Each row is a point. The ring and each string are closed loops that go straight from each point to the next, and from the last back to the first. Before rounding, they use only three directions, however many columns there are. Count how often each string passes through the ring. Passing back the other way cancels.
(in the rows, 128 means zero)

Ring (9 x 4)
[[114 180 133 134]
 [119 198 122 124]
 [120 184 116 114]
 [123 134 116 108]
 [126 102 120 110]
 [128  66 131 119]
 [121  58 140 130]
 [110  85 147 139]
 [107 125 144 141]]
String (22 x 4)
[[138 128 116 110]
 [131 118 112 103]
 [117 116 110  97]
 [141 148 114 111]
 [136 152 119 117]
 [111 140 125 118]
 [114 139 127 122]
 [131 150 126 124]
 [135 196 122 125]
 [117 153 129 126]
 [ 98 160 132 128]
 [103 199 133 134]
 [118 214 130 136]
 [138 178 126 130]
 [138 185 125 128]
 [133 235 118 125]
 [132 220 115 119]
 [133 197 114 115]
 [116 192 107 103]
 [104 147 114 104]
 [104 121 123 112]
 [129 131 125 121]]
Times through: 0
String (20 x 4)
[[132 115 127 122]
 [110  89 133 122]
 [106  23 141 124]
 [115   9 149 133]
 [137  72 142 137]
 [128  82 146 141]
 [ 95  75 156 147]
 [ 79  97 154 145]
 [ 98 128 141 136]
 [120 146 133 131]
 [135 178 129 133]
 [126 237 125 133]
 [122 249 118 125]
 [134 228 113 118]
 [134 161 122 121]
 [120 139 126 121]
 [107 137 120 111]
 [103 118 112  98]
 [135 110 114 105]
 [149 107 119 113]]
Times through: 1

Ring (9 x 9)
[[123  93 121 137 130 136 127  87 139]
 [115  71 108 161  97 136 124 105 188]
 [ 93  91 107 156  95 146 115 121 196]
 [ 82 126 114 133 119 154 111 119 167]
 [ 84 157 112 107 151 160 116 107 136]
 [104 155  99  98 168 157 131  89 129]
 [120 147  98  96 176 151 139  76 118]
 [129 140 115  96 181 144 137  67  93]
 [128 127 127 107 170 140 131  70  93]]
String (26 x 9)
[[115 154 143  90 187 146 121  71  62]
 [136 147 139  85 200 140 133  53  48]
 [141 107  98 117 158 138 146  68 131]
 [121 122 106 115 154 145 134  82 131]
 [111 148 123  99 172 150 125  81  98]
 [110 185 130  68 209 156 126  68  54]
 [123 152  74  92 181 155 150  74 137]
 [ 95 182 126  79 190 160 119  86  81]
 [104 133 110 116 148 151 125  95 137]
 [ 98 131  94 122 137 155 127 105 166]
 [ 76 149  95 119 132 164 117 121 175]
 [ 69 177 134  97 160 164 102 112 108]
 [ 81 167 137  99 163 159 106 103 100]
 [101 126 109 123 138 150 123 100 149]
 [ 80 129  91 134 116 159 118 124 195]
 [ 72 166 112 106 149 165 111 116 142]
 [ 75 191 132  82 180 166 108 101  89]
 [ 97 154 121 101 164 155 119  93 111]
 [110 129  93 117 147 151 134  93 154]
 [122 118  78 121 145 148 144  87 169]
 [116 126 102 115 152 148 133  87 139]
 [112 172 134  77 200 152 125  69  58]
 [128 169 135  71 214 147 133  54  40]
 [148 111 101 110 170 136 149  59 115]
 [127 102  98 129 139 141 138  84 154]
 [117 129 120 112 159 145 128  82 113]]
Times through: 0
